Rows are points. Examples show where two turns around zero, p and q, send a point. Write where each new point lands after one turn and then the other. Backwards means that the second turn is done in reverse. Each puzzle has new turns, and all numbers are rounded.

Turn p:
[-0.008, 0.045] -> [0.019, 0.042]
[-0.010, -0.046] -> [-0.034, -0.032]
[0.006, -0.022] -> [-0.008, -0.022]
[0.012, 0.024] -> [0.024, 0.013]
Turn q:
[-0.036, -0.001] -> [-0.007, -0.035]
[-0.018, -0.009] -> [0.005, -0.020]
[-0.006, 0.015] -> [-0.016, -0.003]
[0.059, -0.006] -> [0.019, 0.056]
Where do these land?
q, then p: [0.021, 0.006] -> [0.011, 0.019]
q, then p backwards: [0.015, -0.042] -> [0.033, 0.030]
p, then q: [-0.028, 0.046] -> [-0.052, 0.015]
q, then p: [-0.008, -0.010] -> [0.001, -0.013]

Turn p:
[0.032, 0.008, -0.022, 0.010] -> [-0.003, 0.008, -0.037, 0.015]
[-0.031, -0.013, -0.007, -0.072] -> [-0.039, -0.058, 0.023, -0.031]
[-0.003, -0.012, -0.029, 0.015] -> [0.015, -0.017, -0.012, 0.024]
[-0.023, -0.014, 0.060, 0.021] -> [0.033, 0.029, 0.045, -0.029]
[-0.012, 0.021, -0.002, 0.009] -> [-0.009, 0.010, 0.012, 0.018]
[0.036, 0.011, 0.000, 0.018] -> [0.003, 0.028, -0.031, 0.004]
Turn q:
[0.035, 0.012, -0.027, 0.043] -> [0.026, -0.030, 0.037, 0.031]
[-0.002, -0.044, -0.020, 0.021] -> [-0.037, -0.016, 0.009, 0.033]
[-0.035, 0.027, 0.020, -0.020] -> [0.004, 0.039, -0.004, -0.034]
[0.016, 0.029, -0.009, -0.023] -> [0.037, 0.008, -0.016, 0.001]
[-0.014, -0.025, 0.036, -0.022] -> [-0.031, -0.001, -0.026, -0.030]
Where do these land?
q, then p backwards: [-0.006, 0.035, -0.044, -0.004] -> [-0.007, 0.006, 0.007, 0.055]
p, then q backwards: [-0.029, 0.000, -0.032, -0.014] -> [0.024, -0.027, -0.009, 0.026]
p, then q: [0.050, -0.038, 0.010, 0.026] -> [0.047, -0.009, -0.023, 0.044]
q, then p backwards: [-0.019, -0.003, 0.023, 0.006] -> [0.003, 0.007, 0.020, -0.022]
p, then q: [-0.029, 0.020, 0.001, 0.026] -> [0.005, -0.017, 0.029, -0.028]
p, then q: [-0.009, 0.016, 0.006, 0.004] -> [0.002, 0.004, 0.011, -0.016]
p, then q: [0.042, -0.030, 0.036, -0.044] -> [0.010, 0.035, -0.065, 0.018]
